Each row is a point. The points of each table are mixes of a few directions, plus a little noise. Count the directions of each table, and those that both share. Where both have some left over, give the other angles between the two spaces (their principal angles), to ten degrees, smallest first.

First (4 x 3):
array([[-0.01, -0.11,  0.08],
       [-0.11, -0.76,  0.55],
       [ 0.05,  0.39, -0.28],
       [ 0.07,  0.48, -0.35]])
Second (6 x 3):
array([[ 0.00, -0.01,  0.00],
       [ 0.05,  0.37, -0.27],
       [ 0.00,  0.01, -0.01],
       [-0.05, -0.32,  0.23],
       [ 0.11,  0.75, -0.54],
       [-0.11, -0.81,  0.59]])
Directions: first 1, second 1, shared 1

First (6 x 6):
array([[-0.26, -0.10, -0.31,  0.16,  0.21, -0.30],
       [ 0.42, -0.63, -0.44,  0.10,  0.21,  0.70],
       [-0.08,  0.29,  0.28, -0.10, -0.16, -0.18],
       [ 0.61, -0.24,  0.16, -0.17, -0.17,  0.84],
       [-0.56,  0.36,  0.01,  0.08,  0.05, -0.80],
       [-0.14,  0.32,  0.29, -0.08, -0.15, -0.27]])
Second (8 x 6):
array([[ 0.60, -0.74,  0.05, -0.26, -0.23,  1.10],
       [-0.13, -0.36, -0.07, -0.08, -0.07,  0.06],
       [-0.13,  0.67,  0.05,  0.19,  0.16, -0.52],
       [-0.62, -0.11, -0.15,  0.03,  0.03, -0.63],
       [ 0.37, -0.22,  0.06, -0.09, -0.08,  0.54],
       [ 0.55,  0.27,  0.15,  0.02,  0.01,  0.46],
       [-0.31,  0.25, -0.04,  0.09,  0.08, -0.49],
       [-0.34,  0.24, -0.05,  0.10,  0.09, -0.52]])
Directions: first 2, second 2, shared 1; angles 60

First (8 x 9):
array([[-0.06, -0.52, -0.04,  0.17,  0.42,  0.12, -0.27,  0.68, -0.49],
       [ 0.12, -0.27,  0.39, -0.15,  0.54, -0.01,  0.16,  0.31, -0.12],
       [ 0.08,  0.48,  0.11, -0.21, -0.33, -0.13,  0.31, -0.65,  0.48],
       [-0.16,  0.60, -0.54,  0.15, -0.96, -0.05, -0.10, -0.75,  0.39],
       [-0.09,  0.21, -0.28,  0.11, -0.41,  0.00, -0.12, -0.25,  0.10],
       [ 0.05,  0.42,  0.03, -0.14, -0.34, -0.09,  0.22, -0.56,  0.39],
       [ 0.08, -0.52,  0.32, -0.05,  0.70,  0.06, -0.01,  0.66, -0.37],
       [-0.03, -0.43,  0.02,  0.11,  0.37,  0.08, -0.18,  0.54, -0.39]])
Second (10 x 9):
array([[-0.03,  0.33, -0.16,  0.01, -0.41, -0.04,  0.05, -0.42,  0.26],
       [ 0.07, -0.31,  0.25, -0.07,  0.47,  0.03,  0.03,  0.37, -0.20],
       [-0.16,  0.35, -0.53,  0.21, -0.73,  0.00, -0.21, -0.43,  0.16],
       [-0.11, -0.83, -0.14,  0.32,  0.60,  0.19, -0.50,  1.10, -0.81],
       [ 0.00,  0.39, -0.09, -0.05, -0.40, -0.06,  0.12, -0.51,  0.34],
       [ 0.32, -0.14,  0.91, -0.50,  0.86, -0.11,  0.59,  0.12,  0.16],
       [-0.04,  0.17, -0.16,  0.04, -0.28, -0.01, -0.04, -0.22,  0.11],
       [-0.05,  0.15, -0.20,  0.07, -0.30,  0.01, -0.08, -0.19,  0.07],
       [ 0.23,  0.07,  0.62, -0.39,  0.45, -0.10,  0.48, -0.15,  0.26],
       [-0.20, -0.19, -0.52,  0.37, -0.25,  0.11, -0.46,  0.29, -0.34]])
Directions: first 2, second 2, shared 2

First (11 x 12):
array([[ 0.00, -0.01,  0.19,  0.50, -0.89, -0.23,  0.14, -0.33, -0.03,
         0.87,  0.13, -0.13],
       [-0.01, -0.02,  0.14,  0.32, -0.60, -0.16,  0.10, -0.23, -0.02,
         0.60,  0.10, -0.05],
       [-0.04, -0.15,  0.07, -0.79,  1.18,  0.20, -0.11,  0.27,  0.01,
        -0.92,  0.04,  0.52],
       [ 0.05,  0.15, -0.28,  0.14, -0.04,  0.09, -0.07,  0.14,  0.04,
        -0.19, -0.20, -0.34],
       [ 0.07,  0.23, -0.38,  0.34, -0.29,  0.08, -0.07,  0.12,  0.05,
        -0.05, -0.27, -0.53],
       [-0.04, -0.14,  0.31,  0.03, -0.24, -0.15,  0.10, -0.22, -0.04,
         0.43,  0.22,  0.25],
       [-0.04, -0.15,  0.36,  0.16, -0.49, -0.22,  0.15, -0.32, -0.05,
         0.68,  0.26,  0.23],
       [ 0.01,  0.04, -0.03,  0.14, -0.19, -0.03,  0.01, -0.04,  0.00,
         0.14, -0.02, -0.10],
       [-0.02, -0.06, -0.15, -0.86,  1.44,  0.33, -0.19,  0.45,  0.04,
        -1.30, -0.11,  0.36],
       [ 0.03,  0.08, -0.29, -0.31,  0.67,  0.23, -0.15,  0.33,  0.04,
        -0.77, -0.21, -0.07],
       [ 0.01,  0.02,  0.05,  0.34, -0.55, -0.13,  0.08, -0.17, -0.02,
         0.50,  0.04, -0.14]])
Second (8 x 12):
array([[ 0.21,  0.40, -0.69, -0.31,  0.07,  0.02,  0.07, -0.47, -0.44,
         0.34,  0.27, -0.45],
       [ 0.15, -0.20, -0.54, -0.27,  0.19,  0.33,  0.60,  0.41,  0.07,
        -0.42,  0.24,  0.21],
       [-0.29,  0.16,  0.23,  0.47, -0.22, -0.38, -0.81, -0.60, -0.56,
        -0.06, -0.43, -0.25],
       [-0.02, -0.25, -0.02,  0.24,  0.12,  0.49, -0.01,  0.27,  0.69,
         0.01,  0.18, -0.39],
       [-0.06, -0.39, -0.52,  0.19,  0.32,  0.23,  0.58,  0.21, -0.43,
        -0.41, -0.20,  0.41],
       [-0.21,  0.09,  0.67, -0.29,  0.02, -0.22, -0.70,  0.21,  0.00,
         0.33,  0.05,  0.23],
       [ 0.01,  0.02,  0.75, -0.37, -0.32, -0.32, -0.14,  0.46,  0.44,
        -0.31,  0.06,  0.53],
       [ 0.20,  0.17,  0.13,  0.35, -0.19, -0.14,  0.42, -0.49,  0.22,
         0.53, -0.16, -0.28]])
Directions: first 2, second 6, shared 0; angles 40, 40

First (9 x 18):
array([[ 0.40,  0.76, -0.55,  0.40, -0.37, -0.21, -0.03, -0.24, -0.16,
         0.14,  0.19,  0.25,  0.22,  0.23, -0.22,  0.15, -0.54,  0.00],
       [ 0.06, -0.36,  0.18, -0.33,  0.14, -0.56,  0.91,  0.02,  0.56,
        -0.49, -0.49, -0.53,  0.53, -0.18,  0.53, -0.12, -0.19,  0.42],
       [-0.14,  0.11, -0.04, -0.04,  0.05,  0.24, -0.15, -0.06, -0.48,
         0.08,  0.22, -0.26, -0.10,  0.07,  0.58, -0.15,  0.31,  0.19],
       [-0.25, -0.05,  0.28,  0.09,  0.17,  0.42, -0.54,  0.19, -0.48,
         0.50,  0.37,  0.17, -0.42, -0.12,  0.11,  0.03,  0.61, -0.36],
       [ 0.72,  0.57, -0.57,  0.34, -0.46, -0.83,  0.58, -0.22,  0.85,
        -0.33, -0.38,  0.50,  0.64,  0.10, -1.07,  0.34, -1.32, -0.07],
       [-0.16, -0.24,  0.58,  0.02,  0.33, -0.08,  0.03,  0.42, -0.09,
         0.44,  0.10,  0.11, -0.09, -0.43,  0.22,  0.18,  0.55, -0.42],
       [-0.22, -0.44,  0.10, -0.22,  0.08,  0.31, -0.24,  0.01,  0.22,
        -0.26, -0.19, -0.01, -0.24,  0.05, -0.30, -0.16,  0.07,  0.06],
       [-0.15,  0.09, -0.32, -0.01, -0.11,  0.55, -0.57, -0.24, -0.41,
        -0.08,  0.19, -0.05, -0.34,  0.33, -0.04, -0.24,  0.07,  0.20],
       [-0.29, -0.43,  0.35, -0.22,  0.22,  0.19, -0.03,  0.16, -0.04,
         0.00, -0.06, -0.16, -0.18, -0.13,  0.21, -0.10,  0.41, -0.02]])
Second (9 x 18):
array([[ 0.06, -0.23,  0.08, -0.72,  0.56, -0.11, -0.37, -0.36, -0.39,
         0.24,  0.02,  0.04, -0.47,  0.38,  0.36, -0.25, -0.16,  0.05],
       [ 0.11,  0.10, -0.11,  0.00,  0.01, -0.06, -0.12, -0.14, -0.03,
         0.06,  0.05,  0.15, -0.02,  0.13, -0.18,  0.03, -0.18, -0.02],
       [-0.16, -0.04, -0.11,  0.34, -0.42,  0.27,  0.30,  0.18,  0.34,
        -0.48, -0.18, -0.28,  0.31, -0.14, -0.18, -0.02,  0.14,  0.19],
       [ 0.07, -0.17,  0.11, -0.64,  0.56, -0.13, -0.34, -0.29, -0.38,
         0.30,  0.08,  0.07, -0.43,  0.31,  0.41, -0.20, -0.10,  0.04],
       [ 0.19,  0.13, -0.10, -0.16,  0.12, -0.13, -0.21, -0.20, -0.11,
         0.21,  0.12,  0.24, -0.16,  0.18, -0.16,  0.04, -0.28, -0.07],
       [ 0.37,  0.73,  0.31,  0.79, -0.04, -0.53,  0.10,  0.51, -0.21,
         1.08,  0.48,  0.74,  0.23, -0.53, -0.22,  0.74,  0.19, -0.97],
       [ 0.19, -0.06, -0.15, -0.55,  0.36, -0.06, -0.41, -0.42, -0.22,
         0.11,  0.02,  0.21, -0.40,  0.43, -0.03, -0.22, -0.42,  0.07],
       [-0.44, -0.13, -0.03,  0.76, -0.80,  0.51,  0.69,  0.52,  0.64,
        -0.86, -0.30, -0.62,  0.68, -0.56, -0.16,  0.01,  0.54,  0.36],
       [-0.38, -0.30,  0.01,  0.19, -0.33,  0.39,  0.38,  0.21,  0.31,
        -0.64, -0.22, -0.55,  0.28, -0.22,  0.10, -0.14,  0.33,  0.40]])
Directions: first 4, second 3, shared 2; angles 70

First (8 x 24):
array([[ 0.04,  0.10, -0.25,  0.08, -0.24, -0.18,  0.35, -0.15, -0.17,
         0.11,  0.32,  0.25, -0.27, -0.05,  0.05,  0.08,  0.08,  0.06,
         0.11,  0.04, -0.06, -0.10,  0.49,  0.00],
       [-0.24, -0.50,  0.46, -0.26, -0.21, -0.04,  0.20, -0.24, -0.13,
        -0.64,  0.39, -0.02, -0.19,  0.29, -0.09,  0.17,  0.16,  0.21,
        -0.48,  0.03, -0.11,  0.20, -0.01,  0.19],
       [-0.36, -0.69,  0.70, -0.40, -0.17,  0.04,  0.09, -0.26, -0.09,
        -0.85,  0.35, -0.14, -0.11,  0.38, -0.13,  0.18,  0.13,  0.20,
        -0.64, -0.02, -0.10,  0.30, -0.26,  0.26],
       [-0.13, -0.23,  0.34, -0.14,  0.15,  0.14, -0.24,  0.08,  0.09,
        -0.27, -0.16, -0.20,  0.18,  0.12, -0.08, -0.02, -0.01,  0.01,
        -0.22, -0.04,  0.02,  0.16, -0.42,  0.01],
       [ 0.37,  0.72, -0.63,  0.38,  0.30,  0.07, -0.28,  0.36,  0.18,
         0.87, -0.54,  0.03,  0.25, -0.37,  0.12, -0.23, -0.18, -0.25,
         0.63, -0.04,  0.15, -0.31,  0.01, -0.26],
       [-0.30, -0.63,  0.32, -0.29, -0.63, -0.28,  0.78, -0.60, -0.40,
        -0.78,  1.01,  0.32, -0.67,  0.33, -0.06,  0.31,  0.32,  0.34,
        -0.54,  0.08, -0.26,  0.17,  0.65,  0.32],
       [ 0.42,  0.82, -0.55,  0.42,  0.57,  0.18, -0.66,  0.60,  0.37,
         0.99, -0.97, -0.19,  0.59, -0.42,  0.08, -0.32, -0.32, -0.34,
         0.72, -0.09,  0.26, -0.30, -0.40, -0.37],
       [ 0.22,  0.44, -0.36,  0.22,  0.25,  0.07, -0.27,  0.25,  0.15,
         0.56, -0.43, -0.03,  0.23, -0.24,  0.06, -0.16, -0.15, -0.18,
         0.40, -0.01,  0.09, -0.17, -0.08, -0.20]])
Second (11 x 24):
array([[ 0.40,  0.17, -0.05,  0.11,  0.28,  0.19, -0.27,  0.48,  0.24,
         0.44, -0.63, -0.11,  0.52, -0.03, -0.18, -0.07, -0.25, -0.49,
         0.52, -0.27,  0.06, -0.21, -0.43, -0.19],
       [ 0.34,  0.13, -0.50,  0.25, -0.18,  0.07, -0.01,  0.07,  0.37,
         0.35, -0.26, -0.14, -0.19, -0.36, -0.33, -0.08, -0.18, -0.63,
         0.48, -0.26, -0.03, -0.37,  0.16, -0.28],
       [ 0.20, -0.14, -0.21,  0.09, -0.28,  0.06,  0.12, -0.06,  0.25,
         0.00, -0.02, -0.13, -0.25, -0.15, -0.37,  0.03, -0.10, -0.50,
         0.22, -0.24, -0.10, -0.24,  0.16, -0.15],
       [ 0.35,  0.05, -0.40,  0.16, -0.33, -0.09,  0.38, -0.01,  0.05,
         0.26,  0.09,  0.15, -0.26, -0.16, -0.26,  0.08, -0.07, -0.44,
         0.44, -0.22, -0.12, -0.34,  0.47, -0.16],
       [ 0.46, -0.03,  0.12, -0.01,  0.00,  0.00,  0.30,  0.35, -0.08,
         0.31, -0.18,  0.24,  0.37,  0.21, -0.16,  0.13, -0.14, -0.36,
         0.55, -0.25, -0.10, -0.16, -0.04,  0.01],
       [ 0.02, -0.36,  0.59, -0.25,  0.22,  0.14, -0.16,  0.25,  0.02,
        -0.28, -0.23, -0.13,  0.45,  0.34, -0.13,  0.09, -0.05, -0.05,
        -0.11, -0.12, -0.02,  0.15, -0.58,  0.12],
       [-0.68,  0.40,  0.26, -0.11,  0.45, -0.16, -0.22, -0.16, -0.53,
        -0.12,  0.31,  0.24,  0.13,  0.18,  0.86, -0.11,  0.31,  1.26,
        -0.71,  0.68,  0.17,  0.57, -0.04,  0.34],
       [ 0.10,  0.21, -0.62,  0.23, -0.35, -0.20,  0.36, -0.27, -0.01,
         0.23,  0.32,  0.18, -0.56, -0.32, -0.04,  0.01,  0.07, -0.10,
         0.20,  0.00, -0.06, -0.25,  0.72, -0.11],
       [-0.80, -0.08,  0.66, -0.27,  0.56,  0.16, -0.78, -0.10, -0.06,
        -0.61, -0.11, -0.38,  0.26,  0.18,  0.47, -0.19,  0.16,  0.89,
        -1.02,  0.47,  0.22,  0.65, -0.80,  0.21],
       [ 0.47, -0.27, -0.27,  0.07, -0.58, -0.11,  0.69, -0.09,  0.04,
         0.06,  0.28,  0.20, -0.37, -0.03, -0.48,  0.23, -0.06, -0.65,
         0.51, -0.39, -0.24, -0.40,  0.60, -0.10],
       [-0.89, -0.05,  0.41, -0.26,  0.25, -0.05, -0.39, -0.40, -0.29,
        -0.65,  0.38, -0.12, -0.15,  0.13,  0.57, -0.12,  0.32,  1.09,
        -1.11,  0.61,  0.15,  0.61, -0.22,  0.29]])
Directions: first 2, second 4, shared 2
